Rows are points. The points of each table are mixes of a few directions, plus a little noise. How many directions does each table use, and how many do they share? Where both have some left over, give the other angles between the two spaces (their principal angles), to ten degrees, smallest first.

First (5 x 3)
0.009, 0.015, -0.020
-0.033, -0.018, -0.042
-0.011, -0.022, 0.040
0.017, 0.024, -0.027
0.017, 0.002, 0.049
Second (7 x 3)
0.049, 0.050, -0.016
0.041, 0.042, -0.013
-0.012, -0.012, 0.004
-0.028, -0.029, 0.009
-0.039, -0.040, 0.013
0.003, 0.003, -0.001
-0.014, -0.014, 0.004
Directions: first 2, second 1, shared 1

First (8 x 4)
-0.003, -0.038, 0.038, -0.009
-0.004, -0.058, 0.058, -0.014
0.001, 0.014, -0.014, 0.004
-0.001, -0.017, 0.017, -0.004
0.003, 0.040, -0.040, 0.009
0.003, 0.051, -0.052, 0.012
0.002, 0.028, -0.028, 0.007
-0.002, -0.021, 0.021, -0.005
Second (6 x 4)
0.013, 0.031, -0.058, 0.016
0.006, -0.032, 0.011, -0.001
-0.005, 0.033, -0.013, 0.002
-0.030, 0.012, 0.069, -0.023
-0.003, 0.002, 0.007, -0.002
0.020, -0.046, -0.015, 0.009
Directions: first 1, second 2, shared 1

First (7 x 6)
0.004, -0.005, -0.031, -0.014, 0.033, 0.038
0.026, 0.008, -0.033, 0.031, -0.003, -0.003
0.037, 0.020, -0.054, -0.014, 0.009, -0.014
-0.023, -0.022, 0.043, 0.074, -0.020, 0.020
-0.016, 0.002, 0.034, -0.028, -0.014, -0.025
-0.031, -0.013, 0.037, -0.020, 0.004, 0.013
0.003, 0.010, 0.005, -0.029, -0.008, -0.029
Second (8 x 6)
0.005, 0.012, -0.004, 0.056, -0.029, -0.007
0.005, 0.017, -0.008, -0.040, -0.003, -0.024
-0.032, -0.006, 0.016, -0.020, 0.014, 0.034
-0.006, 0.043, -0.028, -0.044, -0.009, -0.011
0.002, 0.011, -0.039, 0.002, 0.019, 0.036
-0.031, -0.024, 0.034, 0.042, 0.002, 0.042
0.015, -0.037, 0.048, 0.002, -0.006, -0.043
0.043, -0.016, -0.018, 0.003, 0.012, -0.026
Directions: first 3, second 4, shared 3

First (7 x 8)
0.008, 0.019, 0.023, -0.029, -0.007, -0.002, -0.036, -0.023
-0.078, 0.011, -0.003, 0.026, -0.022, 0.022, -0.020, 0.002
-0.046, -0.014, 0.031, -0.013, -0.003, -0.017, -0.038, -0.012
-0.035, -0.017, 0.013, 0.002, 0.001, -0.011, -0.013, 0.000
0.047, 0.035, -0.021, -0.002, -0.007, 0.025, 0.015, -0.002
0.042, -0.037, -0.020, 0.015, 0.027, -0.019, 0.054, 0.026
0.063, 0.004, -0.022, 0.001, 0.011, 0.003, 0.038, 0.010
Second (10 x 8)
-0.113, -0.010, 0.017, 0.022, -0.020, 0.004, -0.039, -0.002
0.023, 0.036, 0.006, -0.021, -0.012, 0.014, -0.022, -0.020
0.020, 0.020, 0.003, -0.013, -0.006, 0.008, -0.011, -0.011
-0.023, -0.013, 0.001, 0.011, 0.001, -0.004, 0.001, 0.007
0.000, -0.050, -0.015, 0.026, 0.024, -0.023, 0.046, 0.031
0.001, -0.023, -0.007, 0.012, 0.011, -0.011, 0.022, 0.014
0.027, 0.060, 0.013, -0.035, -0.023, 0.025, -0.044, -0.034
-0.034, -0.053, -0.010, 0.032, 0.019, -0.022, 0.034, 0.030
0.064, 0.021, -0.005, -0.020, 0.004, 0.005, 0.007, -0.009
0.035, 0.012, -0.002, -0.012, 0.002, 0.003, 0.003, -0.005
Directions: first 3, second 2, shared 2

First (9 x 9)
0.007, 0.020, -0.032, 0.003, 0.018, 0.040, 0.022, -0.020, -0.032
-0.022, -0.018, 0.078, 0.018, 0.014, -0.033, -0.021, 0.040, 0.031
0.008, 0.017, -0.035, -0.001, 0.009, 0.033, 0.019, -0.020, -0.027
-0.005, -0.008, 0.021, 0.003, -0.001, -0.015, -0.009, 0.012, 0.013
-0.012, -0.029, 0.055, -0.001, -0.021, -0.058, -0.033, 0.034, 0.047
0.009, 0.017, -0.037, -0.001, 0.009, 0.034, 0.019, -0.022, -0.028
-0.010, -0.024, 0.043, -0.001, -0.018, -0.047, -0.026, 0.027, 0.038
0.013, 0.011, -0.048, -0.011, -0.008, 0.021, 0.014, -0.025, -0.020
0.012, 0.013, -0.046, -0.009, -0.003, 0.025, 0.016, -0.025, -0.023
Second (10 x 9)
0.004, -0.001, -0.015, -0.007, -0.010, -0.003, -0.001, -0.006, 0.001
-0.009, 0.012, 0.021, 0.019, 0.035, 0.026, 0.013, 0.006, -0.018
0.005, -0.002, -0.015, -0.008, -0.013, -0.004, -0.002, -0.007, 0.003
0.020, 0.011, -0.067, -0.019, -0.020, 0.020, 0.014, -0.033, -0.021
-0.002, 0.024, -0.009, 0.016, 0.038, 0.048, 0.025, -0.011, -0.036
0.004, 0.015, -0.022, 0.003, 0.015, 0.030, 0.017, -0.015, -0.024
0.001, 0.003, -0.002, 0.001, 0.004, 0.006, 0.003, -0.002, -0.004
-0.005, -0.043, 0.040, -0.020, -0.055, -0.087, -0.047, 0.031, 0.067
-0.016, -0.031, 0.069, 0.003, -0.018, -0.062, -0.036, 0.040, 0.051
-0.003, 0.013, 0.002, 0.011, 0.024, 0.025, 0.013, -0.003, -0.019
Directions: first 2, second 2, shared 2

First (11 x 11)
0.002, 0.004, -0.006, -0.007, 0.012, 0.031, 0.009, -0.004, -0.006, -0.004, -0.014
-0.006, -0.042, -0.063, -0.032, 0.013, -0.018, -0.108, 0.064, 0.027, 0.001, -0.026
0.015, -0.027, 0.004, -0.014, -0.010, 0.005, 0.003, -0.047, 0.006, 0.028, 0.028
0.001, 0.025, 0.031, 0.019, -0.006, 0.008, 0.052, -0.024, -0.015, -0.007, 0.008
0.006, -0.019, 0.006, -0.002, -0.015, -0.005, -0.009, -0.036, 0.000, 0.000, 0.022
0.001, -0.038, -0.051, -0.036, 0.015, 0.023, -0.074, 0.020, 0.015, -0.002, -0.023
0.004, -0.001, 0.013, 0.004, -0.010, -0.015, 0.016, -0.015, 0.003, 0.016, 0.019
-0.013, 0.011, -0.002, 0.016, -0.007, 0.004, -0.029, 0.015, -0.016, -0.064, -0.017
-0.008, 0.058, 0.040, 0.033, 0.006, 0.011, 0.085, 0.005, -0.023, -0.014, -0.011
0.004, 0.005, 0.023, 0.010, -0.009, -0.045, 0.035, -0.001, 0.012, 0.047, 0.029
-0.005, 0.022, 0.005, 0.008, 0.010, 0.002, 0.021, 0.023, -0.004, -0.001, -0.014
Second (10 x 11)
-0.046, -0.028, 0.039, 0.007, -0.007, -0.018, 0.023, -0.026, 0.024, -0.025, -0.062
0.054, 0.023, -0.042, -0.013, 0.009, 0.027, -0.026, 0.029, -0.021, 0.034, 0.070
-0.012, 0.014, 0.002, 0.013, -0.003, -0.018, 0.003, -0.002, -0.009, -0.015, -0.010
-0.002, 0.008, -0.001, 0.005, -0.001, -0.007, 0.000, 0.000, -0.006, -0.005, -0.001
0.008, 0.043, -0.021, 0.019, -0.001, -0.021, -0.009, 0.013, -0.033, -0.012, 0.022
0.008, 0.014, -0.010, 0.003, 0.001, -0.002, -0.005, 0.007, -0.011, 0.001, 0.014
-0.062, -0.075, 0.066, -0.010, -0.007, 0.000, 0.036, -0.043, 0.061, -0.018, -0.096
-0.004, -0.034, 0.015, -0.016, 0.001, 0.019, 0.006, -0.009, 0.026, 0.012, -0.015
0.020, 0.026, -0.021, 0.004, 0.002, -0.002, -0.012, 0.014, -0.021, 0.004, 0.031
0.037, 0.010, -0.026, -0.012, 0.006, 0.022, -0.017, 0.018, -0.010, 0.025, 0.046
Directions: first 4, second 2, shared 0; angles 30, 80

First (9 x 12)
0.001, -0.002, 0.008, -0.003, -0.004, -0.007, 0.023, -0.008, 0.029, -0.013, -0.005, 0.013
-0.001, -0.001, 0.007, -0.001, -0.004, -0.005, 0.018, -0.006, 0.023, -0.010, -0.004, 0.010
0.000, -0.003, 0.017, -0.004, -0.009, -0.015, 0.048, -0.018, 0.062, -0.026, -0.012, 0.028
0.000, 0.002, -0.017, 0.005, 0.009, 0.016, -0.050, 0.019, -0.066, 0.027, 0.014, -0.028
0.001, -0.002, 0.013, -0.003, -0.007, -0.012, 0.036, -0.014, 0.046, -0.019, -0.009, 0.020
0.000, 0.002, -0.015, 0.003, 0.008, 0.014, -0.042, 0.016, -0.054, 0.022, 0.012, -0.023
0.000, 0.003, -0.020, 0.006, 0.011, 0.019, -0.059, 0.022, -0.075, 0.032, 0.015, -0.033
-0.001, 0.004, -0.016, 0.005, 0.008, 0.015, -0.049, 0.018, -0.062, 0.026, 0.014, -0.027
0.000, -0.004, 0.026, -0.008, -0.014, -0.024, 0.074, -0.029, 0.094, -0.041, -0.020, 0.040
Second (8 x 12)
0.021, 0.013, 0.028, 0.002, 0.003, 0.015, -0.007, -0.012, -0.040, -0.022, 0.009, 0.007
-0.010, 0.052, 0.035, 0.007, -0.004, 0.042, 0.013, -0.020, 0.005, -0.049, 0.049, 0.007
-0.007, 0.024, -0.027, 0.018, 0.000, 0.013, 0.024, -0.031, 0.018, -0.019, -0.005, 0.003
0.013, -0.060, -0.012, -0.041, 0.012, -0.003, -0.031, 0.061, 0.013, 0.063, -0.042, -0.023
-0.008, -0.022, -0.021, -0.015, -0.039, -0.062, -0.048, -0.007, -0.022, -0.014, 0.003, -0.032
0.015, -0.027, -0.008, 0.041, 0.020, 0.013, 0.001, 0.028, 0.009, -0.013, -0.021, 0.031
-0.008, 0.029, -0.029, -0.012, 0.006, -0.010, 0.051, -0.052, 0.002, 0.042, -0.019, -0.004
-0.015, -0.011, 0.032, -0.001, 0.002, -0.011, -0.002, 0.035, 0.016, 0.013, 0.026, 0.012
Directions: first 1, second 6, shared 0; angles 50

First (11 x 14)
0.013, -0.011, 0.002, -0.031, -0.046, 0.008, 0.020, -0.009, -0.013, 0.027, 0.023, -0.015, 0.017, 0.035
-0.022, -0.014, 0.004, 0.022, 0.047, 0.014, -0.006, 0.040, 0.036, 0.018, -0.043, 0.036, -0.036, -0.017
-0.022, -0.049, -0.002, -0.033, -0.015, -0.001, 0.050, 0.042, 0.012, 0.019, -0.018, 0.040, 0.004, 0.009
-0.017, -0.008, 0.003, 0.005, 0.026, -0.041, -0.004, 0.022, 0.017, -0.043, -0.006, 0.029, 0.020, -0.079
0.010, 0.007, -0.001, -0.002, -0.016, -0.001, -0.002, -0.016, -0.005, -0.008, 0.013, -0.015, 0.013, 0.008
0.020, 0.023, -0.003, -0.002, -0.027, 0.002, -0.008, -0.041, -0.027, -0.012, 0.028, -0.037, 0.016, 0.028
0.011, -0.023, -0.002, 0.015, -0.020, 0.024, 0.009, -0.006, 0.049, -0.021, -0.014, 0.007, 0.029, 0.022
-0.001, 0.026, 0.002, 0.018, 0.028, -0.019, -0.027, -0.010, -0.010, -0.023, 0.004, -0.006, -0.006, -0.039
-0.008, 0.006, -0.012, 0.040, 0.036, 0.030, -0.005, -0.002, 0.018, -0.018, -0.039, 0.008, -0.028, 0.035
0.008, -0.007, 0.020, -0.007, -0.001, -0.012, -0.019, 0.020, 0.034, 0.027, 0.008, 0.008, 0.010, -0.051
0.007, 0.052, -0.007, -0.028, -0.013, -0.008, -0.008, -0.039, -0.112, 0.038, 0.045, -0.055, -0.038, 0.052
Second (11 x 14)
0.003, -0.029, -0.013, -0.023, -0.033, 0.005, 0.039, 0.008, -0.007, -0.002, 0.000, 0.006, 0.020, 0.025
-0.012, -0.004, 0.025, 0.004, -0.050, -0.021, -0.022, -0.014, 0.034, -0.034, 0.029, -0.036, 0.021, 0.009
-0.006, 0.014, 0.020, 0.030, 0.018, 0.011, -0.040, 0.002, 0.038, 0.012, -0.010, -0.010, -0.026, -0.001
-0.022, 0.005, -0.002, 0.013, -0.015, 0.014, 0.008, -0.024, -0.006, -0.030, -0.005, -0.019, -0.017, 0.077
-0.006, -0.009, 0.003, -0.034, 0.013, -0.021, 0.023, 0.016, -0.015, 0.023, 0.007, 0.035, 0.011, -0.043
-0.026, 0.027, -0.017, -0.004, 0.041, 0.000, 0.026, -0.027, -0.063, -0.017, -0.008, 0.017, -0.028, 0.041
0.038, 0.009, -0.014, 0.038, 0.027, 0.032, -0.035, 0.013, 0.018, 0.023, -0.025, -0.010, -0.015, -0.023
0.017, 0.004, 0.017, -0.004, -0.024, -0.035, -0.031, -0.001, 0.018, -0.014, 0.033, -0.021, 0.036, -0.069
0.033, 0.024, -0.049, -0.003, 0.053, 0.005, 0.021, -0.010, -0.083, 0.000, -0.012, 0.019, 0.001, -0.032
0.029, -0.024, 0.013, 0.008, -0.037, 0.003, -0.027, 0.025, 0.058, 0.015, 0.006, -0.018, 0.026, -0.040
-0.049, -0.018, 0.017, -0.023, 0.007, 0.007, 0.037, 0.011, 0.009, 0.025, -0.016, 0.037, -0.029, 0.054
Directions: first 5, second 5, shared 3; angles 30, 90

First (8 x 14)
0.015, -0.044, -0.019, -0.020, -0.031, 0.037, -0.005, 0.024, 0.020, -0.018, 0.003, -0.001, 0.017, 0.008
0.011, 0.080, 0.028, 0.002, 0.039, -0.025, 0.034, 0.004, -0.050, 0.024, 0.039, -0.011, -0.018, 0.022
0.018, 0.018, 0.022, -0.022, 0.026, -0.025, 0.002, 0.006, -0.006, 0.030, 0.015, 0.012, -0.018, 0.000
-0.003, 0.007, -0.010, 0.029, 0.020, -0.008, 0.018, -0.001, -0.024, 0.007, -0.012, -0.007, 0.009, 0.030
-0.030, -0.043, -0.045, 0.002, -0.063, 0.033, -0.052, -0.003, 0.042, -0.039, -0.017, 0.021, -0.019, -0.017
-0.006, -0.019, 0.000, 0.006, -0.032, 0.021, 0.005, -0.002, 0.045, -0.034, -0.022, -0.021, 0.007, -0.033
-0.007, 0.042, 0.037, -0.006, 0.049, -0.030, 0.007, -0.035, -0.071, 0.033, 0.033, 0.001, 0.033, -0.005
0.002, -0.041, -0.014, 0.007, -0.010, -0.002, -0.008, 0.007, 0.044, -0.003, -0.039, 0.006, -0.010, -0.005
Second (11 x 14)
-0.006, -0.005, 0.002, -0.050, -0.021, -0.003, -0.056, -0.006, 0.009, 0.009, 0.031, 0.043, -0.029, -0.031
0.010, 0.003, 0.009, 0.056, 0.021, 0.006, 0.056, 0.009, -0.012, -0.001, -0.032, -0.044, 0.030, 0.034
-0.023, 0.025, -0.036, -0.020, 0.033, -0.028, 0.026, -0.040, -0.029, -0.029, 0.003, -0.009, 0.041, -0.018
0.023, -0.027, 0.029, 0.032, -0.004, 0.018, -0.007, 0.032, 0.001, 0.037, -0.011, 0.001, -0.012, 0.038
-0.011, 0.014, 0.001, -0.004, 0.032, -0.020, 0.014, -0.030, -0.037, 0.003, 0.005, -0.005, 0.037, -0.007
-0.002, 0.002, -0.080, 0.007, -0.017, 0.008, 0.044, 0.023, 0.043, -0.064, -0.033, -0.023, -0.014, 0.021
0.003, -0.003, 0.044, -0.019, -0.022, 0.007, -0.048, 0.000, 0.009, 0.027, 0.024, 0.024, -0.028, -0.028
-0.003, 0.011, 0.053, -0.014, -0.020, 0.005, -0.035, -0.010, 0.009, 0.019, 0.024, 0.010, -0.020, -0.043
0.004, -0.032, -0.070, -0.019, 0.014, -0.008, -0.004, 0.015, -0.013, -0.006, -0.008, 0.029, 0.004, 0.048
-0.012, 0.032, 0.051, -0.004, -0.007, -0.003, -0.006, -0.027, 0.003, 0.000, 0.017, -0.014, 0.002, -0.055
0.019, -0.020, -0.002, 0.035, -0.009, 0.018, 0.016, 0.034, 0.015, 0.006, -0.023, -0.012, -0.011, 0.040
Directions: first 6, second 4, shared 3; angles 70

First (11 x 18)
-0.020, -0.011, -0.003, -0.001, -0.029, 0.002, -0.029, -0.001, -0.005, 0.008, -0.041, -0.005, -0.018, 0.003, -0.008, 0.004, 0.007, 0.011
-0.014, 0.087, -0.013, 0.006, 0.030, 0.039, 0.064, 0.038, -0.002, 0.052, 0.027, -0.029, -0.001, 0.088, 0.036, 0.022, -0.003, -0.030
0.002, -0.034, 0.008, -0.003, 0.030, -0.004, 0.026, 0.008, -0.031, 0.026, 0.012, 0.067, 0.020, -0.058, 0.019, -0.017, -0.008, -0.015
0.053, -0.049, -0.024, 0.013, 0.005, -0.028, 0.000, -0.022, 0.021, -0.049, 0.036, -0.017, -0.014, 0.026, -0.019, -0.016, -0.007, 0.039
-0.053, -0.056, -0.025, -0.010, -0.003, 0.026, -0.004, 0.038, -0.007, 0.047, -0.021, -0.038, 0.002, 0.025, -0.011, 0.019, -0.049, 0.004
-0.003, -0.037, 0.018, -0.012, 0.005, -0.010, -0.012, -0.008, -0.007, -0.014, 0.004, 0.026, 0.028, -0.071, -0.010, -0.010, -0.010, -0.008
-0.001, 0.038, 0.008, -0.002, -0.024, 0.000, -0.026, -0.014, 0.021, -0.029, -0.010, -0.036, -0.007, 0.017, -0.011, 0.010, 0.016, 0.003
0.054, 0.006, 0.014, 0.003, 0.029, -0.025, 0.021, -0.028, 0.016, -0.054, 0.063, 0.020, 0.022, -0.031, 0.000, -0.019, 0.009, 0.000
-0.026, 0.034, 0.009, -0.009, 0.000, 0.018, 0.002, 0.013, 0.002, 0.014, -0.006, -0.016, 0.011, 0.002, 0.004, 0.014, -0.002, -0.020
0.027, 0.038, 0.021, 0.005, 0.003, -0.013, 0.004, -0.022, 0.001, -0.025, 0.013, 0.030, 0.003, -0.025, 0.010, -0.011, 0.030, -0.010
-0.023, -0.013, -0.013, 0.009, -0.047, -0.002, -0.041, -0.004, -0.013, 0.020, -0.073, -0.002, -0.045, 0.028, -0.007, 0.003, 0.022, 0.025
Second (9 x 18)
0.025, 0.025, -0.006, 0.008, 0.010, -0.004, 0.017, -0.007, 0.014, -0.018, 0.028, -0.015, -0.005, 0.032, 0.004, -0.002, 0.007, 0.004
-0.008, -0.008, 0.002, -0.003, -0.003, 0.002, -0.006, 0.002, -0.004, 0.005, -0.008, 0.003, 0.001, -0.009, -0.001, 0.000, -0.002, -0.002
-0.094, -0.046, 0.012, -0.031, -0.019, 0.033, -0.034, 0.039, -0.024, 0.058, -0.058, -0.009, 0.026, -0.056, -0.013, 0.023, -0.041, -0.024
-0.007, -0.086, 0.021, 0.003, -0.034, -0.033, -0.054, -0.025, -0.054, 0.017, -0.085, 0.116, -0.018, -0.114, -0.001, -0.034, 0.030, 0.018
0.001, 0.009, -0.002, 0.000, 0.003, 0.003, 0.005, 0.001, 0.005, -0.003, 0.008, -0.011, 0.001, 0.011, 0.001, 0.003, -0.002, -0.002
0.041, 0.031, -0.007, 0.014, 0.013, -0.010, 0.022, -0.015, 0.018, -0.028, 0.037, -0.011, -0.009, 0.040, 0.006, -0.005, 0.015, 0.008
0.017, 0.013, -0.004, 0.006, 0.005, -0.004, 0.009, -0.006, 0.006, -0.011, 0.015, -0.005, -0.004, 0.016, 0.002, -0.003, 0.006, 0.003
0.009, 0.037, -0.010, 0.001, 0.013, 0.009, 0.023, 0.007, 0.022, -0.011, 0.036, -0.042, 0.006, 0.048, 0.001, 0.011, -0.010, -0.005
0.013, 0.026, -0.007, 0.003, 0.011, 0.004, 0.017, 0.002, 0.016, -0.011, 0.026, -0.027, 0.002, 0.035, 0.002, 0.006, -0.002, -0.001
Directions: first 5, second 2, shared 2
